Every row gives one point. Each copy is the shape, with its points in the same order, turned, moved and blurred by noise. Some copies are also mirrored. Which?
In the rows, 128 means zero.

Shape (6 x 2)
[[156  70]
 [167 161]
 [165 110]
 [ 78  41]
 [140 121]
 [103 157]]
Copy 1 (6 x 2)
[[186 155]
 [145  73]
 [171 117]
 [138 220]
 [145 120]
 [ 88 110]]
Copy 1 is: mirrored
Copy 2 (6 x 2)
[[ 54  95]
 [146  83]
 [ 94  90]
 [ 33 176]
 [109 113]
 [146 148]]
Copy 2 is: only turned

Shape (8 x 3)
[[ 97  89 139]
 [109 117 178]
 [128  24  90]
 [ 85 121  49]
 [128 150 142]
 [172 188 110]
 [166 147 131]
 [137 119 138]]
Copy 1 (8 x 3)
[[112  81 105]
 [155  63 122]
 [ 71 105  25]
 [ 66 167 122]
 [162 119 133]
 [196 179 126]
 [178 137 101]
 [153 110  98]]
Copy 1 is: only turned
Copy 2 (8 x 3)
[[196 114 111]
 [171 116 161]
 [201  55  56]
 [183 171  51]
 [129 150 134]
 [ 85 154 113]
 [107 124 120]
 [146 119 113]]
Copy 2 is: mirrored
Copy 3 (8 x 3)
[[100 138 179]
 [ 76 116 143]
 [150 123 249]
 [172 199 169]
 [120 121 116]
 [174 111  80]
 [149  96 117]
 [125 111 147]]
Copy 3 is: mirrored

Shape (9 x 4)
[[ 89 148 211 102]
 [194  96 193 138]
 [172  88 148 134]
 [151  84 189 151]
 [117 133  71 167]
 [154 171 102 125]
 [136  93 101 102]
 [177  97  68 113]
 [193  83  72 163]]
Copy 1 (9 x 4)
[[ 57 184 144 107]
 [106 165 146 229]
 [130 134 139 197]
 [ 79 130 134 201]
 [171  74 164 131]
 [179 140 189 129]
 [167 129 104 148]
 [210 117 124 179]
 [197  79 151 212]]
Copy 1 is: mirrored
Copy 2 (9 x 4)
[[174  65 157 128]
 [ 81 126 190 167]
 [ 72 128 142 157]
 [104 117 158 184]
 [117 176  72 102]
 [101 148 120  63]
 [ 73 104  90 121]
 [ 30 144  95 101]
 [ 32 184 100 135]]
Copy 2 is: mirrored
Copy 3 (9 x 4)
[[152 213  67 133]
 [219 109  73 110]
 [175  94  97 111]
 [177 114  51 120]
 [101  87 137 177]
 [154 130 166 164]
 [123 106 134  99]
 [139  67 166 107]
 [151  29 139 131]]
Copy 3 is: mirrored

Shape (10 x 6)
[[249  90 177  97 181 119]
 [135  98 189 120 116 174]
 [168 137 139 100 133 141]
 [152 217 139 197 175 117]
 [102 145 167 114 136 166]
 [112 107 138 108 161 143]
 [125  99 178  96 137  85]
 [173 122 176  82  80 155]
 [188  85 148 106  40 169]
 [128 138 157 158 176 177]]
Copy 1 (10 x 6)
[[119 219 130  21 170  90]
 [107 107 138  50  99 116]
 [118 179 101  82  97 122]
 [ 11 190 112 161 113  94]
 [107 120 146 104  66 127]
 [137 131 136 108 120 137]
 [156 141 130 100 109  60]
 [125 150  94  36  63 103]
 [132 117  40  13  90 117]
 [ 63 133 152 104 122 147]]
Copy 1 is: mirrored
Copy 2 (10 x 6)
[[247 120 123 154 214 109]
 [147 133 138  62 188 161]
 [158 116 108 120 150 135]
 [ 85 202  85 185 168  97]
 [115 146 111  64 155 131]
 [130  98 123  80 170  98]
 [165 127 183  96 148  91]
 [186 126 137  92 142 185]
 [170  90 154 111 161 231]
 [107 148  91  98 207 112]]
Copy 2 is: only turned

Shape (11 x 8)
[[145  93 147 137 157 104 124 167]
 [129  92  99 138 165 139  97  84]
 [154 126 130 158 105 138 162  93]
 [120 100 102 109 170 132 149 244]
 [ 95  93 130 152 162 104 151 106]
 [154 112 102 139 152  80 141  93]
 [  7 162 116 111 156 104 151 176]
 [118 119 119 109 145 140 162  85]
 [148 104 110 146 128 116 109 171]
 [149  89 133 118 101 103 129  96]
 [153 133 142 128 149 123 104  89]]
Copy 1 (11 x 8)
[[133  86  83 121 129 107 111 133]
 [103 112 129  72 148 174 130 123]
 [164 105 155 134 157 144 174 122]
 [144 147  17 156 101 122  88 146]
 [102  89 104 111 112 146 176 145]
 [134  89 119  94 120 142 162  79]
 [ 63 172  94 173  37 119 157 162]
 [147 123 142 101 106 168 166 142]
 [130 109  90 143 148 126 101 108]
 [147  67 153 124 123 161 129 112]
 [131 106 158  82 133 123 131 119]]
Copy 1 is: only turned
Copy 2 (11 x 8)
[[160 117 151 127 140 129 160  98]
 [116 125 126  86 177 117  98 136]
 [ 88  68 140 145 119 126 101 120]
 [196 109  79 138 157 177 188  64]
 [ 96  99 155  84 149 156 149 121]
 [107  90 149 132 167 118 143 160]
 [ 92 156  84 103 119 243 198 116]
 [105  78 109  98 123 148 116 151]
 [140 125 121 155 159 117 148  88]
 [ 99  98 132 118 118  86 141 131]
 [126 125 149 126 132 122 100 155]]
Copy 2 is: mirrored
Copy 3 (11 x 8)
[[118 125  70 117 174 122 110 110]
 [125 160 133 106 171 160 127  46]
 [165  95 130 146 133 154 152  93]
 [130 189  15 107 157 111 134 157]
 [106 145 126 157 158 107 141  76]
 [153 116 117 106 151  98 137  51]
 [111 229 105 168  86  70 108 147]
 [125 137 148 114 129 131 168  98]
 [145 135  58 116 156 150 105  94]
 [115  94 110 117 120 145 133  68]
 [135 119 147  97 153 143 106  88]]
Copy 3 is: only turned

Shape (12 x 9)
[[137  99 204 179 124 111  56 162 139]
 [ 95 169 177 170 113 121 125 112 133]
 [191  98  35 125 140 150  66  94 140]
 [198  98  57 106 199 116 116  68 169]
 [224 132  46 125 192 172 131 179 132]
 [ 95 129 155 135  90  47 132 154 111]
 [165 117  72  45 154 163  87  82 124]
 [131 141  86  87 194 116  79 119 142]
 [ 92 151 138 162 137  79  72  98  75]
 [121  83 155 149 152 125 120 116  85]
 [157 179 201 144  93  92 102 127  86]
 [162 153 198 156 134  79 102 148  85]]
Copy 1 (12 x 9)
[[157 110 167 126 105 145  13 107 113]
 [123 144 123 174 127  97  72  78 141]
 [197 155  71  44 141 169 129 186 174]
 [146 167 116  45 129 189 187 160 193]
 [209 141 134 115 141 150 163 233 204]
 [106 127 131 151  85 105 108 120  56]
 [183  88  55  74 139 130 174 143 193]
 [149 108 118  67 108  92 151 158 173]
 [124 144 113  97 150  62  81  98  87]
 [114 110 138 125 171 138 100 128 110]
 [183 131 148 159 117 106  98  70  90]
 [181 120 183 136 122 105  92  96  88]]
Copy 1 is: mirrored
Copy 2 (12 x 9)
[[122  62 172 147 173 152 142 136  66]
 [100 139 170 110 114 127 145 101  99]
 [194  77 108 133 129 212  92 163 217]
 [198 140 130 163 175 184 121 164 242]
 [205 132  64  70 209 201 111 177 177]
 [ 63  77 151 101 159  90 169 116 149]
 [160 122 145 105 131 175  66 207 223]
 [129 131 134 131 181 151  60 153 198]
 [123  85 153 136 119  89  95  89 133]
 [142 103 122 143 135  94 136 174 122]
 [139  87 213  67 136 104 142 111 105]
 [149  80 186  85 183  91 141 116  99]]
Copy 2 is: mirrored
Copy 3 (12 x 9)
[[165  37 176 211 174 127 121 128 190]
 [124  92 187 177 126 120  98 173 112]
 [178 124  47 159  83 170  77  85 198]
 [190 161  55 108 122 187  94 138 201]
 [142  89   7 118 154 186 120  92 139]
 [129 126 195 169 164  71 151 118 143]
 [185 112  97  89  68 162 107  72 181]
 [160 121 139 112 140 192 109  82 168]
 [167 119 204 175 149 122  59  98 128]
 [160  77 151 125 157 100  68 132 171]
 [199  68 172 195 143  93 132 145  82]
 [197  65 174 180 200 111 118 134 107]]
Copy 3 is: mirrored

Shape (16 x 12)
[[150  98 114  97 140 127 117 112 106 145 193 104]
 [109 154 127 139 141 149 160 146 168  98 107  94]
 [137  67 138 164 132 119 136 139 103 146 119 121]
 [ 78 115 137  74 142 131 188 136 106 126 144 192]
 [155 151 146 135 147  87 115 119 127 143 100 101]
 [143 132  99 148 158 137 159  89 105  69 113 118]
 [104 141 136 110 159 118  99 147 116 138  87 115]
 [118 152 154 128 110 186 129 113  94 154 148 159]
 [149 153  59 154  53 148 132 123 141 148 108 112]
 [ 81 157 103 155  25  83 103 130 111 132 143 128]
 [137 119 118  75 166  84 130 135 106 154 118 105]
 [126 116 119 106 152 127 110 141  94 137 125 111]
 [ 77 152 153 143 149  87 136 105 108 159  92 118]
 [131 124 101 153 165 249  99  90 238 112  97 114]
 [137 145 123 150 100 101 118 146 130 142 116 170]
 [155  47 153  86  90 109 130 132 108 133 111 127]]
Copy 1 (16 x 12)
[[137  82 126 109 154 119 104 136 152 143 148  57]
 [158 177 116 150 130 117 119  80 136 121 114 142]
 [ 96 154 119 147  92 112 107 147 168 131 124  65]
 [134  95  55  80  68 136 126 105 167 148 122 138]
 [ 97 153 129 152 144 118 170 131 117 143 133 102]
 [171 160 112 149 121 119 100 166 121 167 141 143]
 [134 138  89 148 120  89 183 122 130 114 119  96]
 [137 108 113  89 101 159 118 148 120  73 110 107]
 [128 161 100 181 164 197 114 144 158  79 168 115]
 [ 70  81  77 215 144 163 117 133 153  74 127 143]
 [123 121  89 129 141 115 174 119 154 177 131  67]
 [141 121  99 136 130 102 149 143 152 127 125  76]
 [ 99 122  98 171  81 133 169 110  97 142 102 102]
 [205 220 145 121 115 103  93  80  86  51 220 107]
 [ 87 125 117 147 114 147 157 143 162  98 153 138]
 [ 61 153  58 100 140 103  99 146 167 134 140  70]]
Copy 1 is: mirrored
Copy 2 (16 x 12)
[[158 116 182 116 114 105 114  58 150  94  90 107]
 [144 160 142 140 106 167 109 113 111 171 137 166]
 [143  95 190  70 138 158 112 123 117  94 141 110]
 [104 124 161 113 200  97  92  68 149 123 162 186]
 [ 93 138 137 118  93 128 100 135 115 113 105  93]
 [106 102 191 169 107 144 117  93  85 157 138 130]
 [113 136 125 116 146 130 107 141 114 105  89 135]
 [153 145 123 118 192 115 113  63 110 125 150  94]
 [160 205 211 109 166 145 129 131 106 178 117  77]
 [136 242 200 139 173 143  97 135 104  80 132  95]
 [ 97 122 164 110 118 113  97 107 155 104  74 129]
 [126 120 161 121 143 133 111 101 128 100  83 130]
 [ 77 153 133  99 123 117  73 127  61  99 124 145]
 [233 122 117 131 104 110 186 144  66 232 128 156]
 [133 169 163 126 160 127  95 149 147 118 154  96]
 [112 123 185  65 138 129 166 104 162  83 138 118]]
Copy 2 is: mirrored
Copy 3 (16 x 12)
[[121 165 153 142  81 141 105 103  96 140 141 114]
 [134  88 122 117 153  81  95 172 116 139 140 141]
 [143 139 111 166  96 107 106 133 168 114 144 108]
 [102 194 135 114 165  70 138 119 120 116 213 127]
 [ 98  95 151 130 113 108 136 136 163 121  94 125]
 [123 162 105  69 115  83  68 166 140 131 122 139]
 [100 132 119 160 148 109 149 163 114 110 110 135]
 [134 139 143 111 158 156 111 126 121  66 184 113]
 [185  89 127  92  79  85 115 136  93  59 134 131]
 [109  74 130 122  52  93 143 152 110  41 189 176]
 [104 168 161 150 112  95 161 128 115 144  98 122]
 [107 156 129 149 115 111 116 146 112 113 119 121]
 [ 87 113 128 126 122 110 166 185 160 118 147 112]
 [220  84  44  93 188 161  96 157  81 177 129 125]
 [115  96 108 127 113  82 138 107 133  73 147 131]
 [159 172 147 179  98  97 135  90 160 119 149 175]]
Copy 3 is: mirrored
Copy 4 (16 x 12)
[[121 126 124 105 160  95  75 120 115 132 135 208]
 [133 160 116  97 114 105 167 137 139 139 120 104]
 [143 122  83 141 124 158 107 123 127  96 126 179]
 [134 137 108 132 132 121 135  32 133 157 205 153]
 [106  92 128 125 140 134 152 159 132  88 136 158]
 [191 121 149 146 135 112 153 139 104 146 126 137]
 [110  84 103  90 142 148 155 125 150 135 143 135]
 [123 153 168  82 119 171  99  76 107 121 143 154]
 [122 123 147 119 137 107 101  90 123  65  58  98]
 [ 59  89 135 141  81 121 109  61 105 111  61 140]
 [112  88  92 114 178 108 143 119 134 112 164 179]
 [126  97 101  93 146 128 114 114 123 128 142 170]
 [ 97 103 134 143 129 158 186 103 154 118 139 174]
 [167 196 148  89 174 152  80 179 193 169  94  54]
 [112  87 129 129  96 135 108  93 136  87 138 120]
 [106 125  59 159 160 153  85 110  81 102 157 156]]
Copy 4 is: mirrored
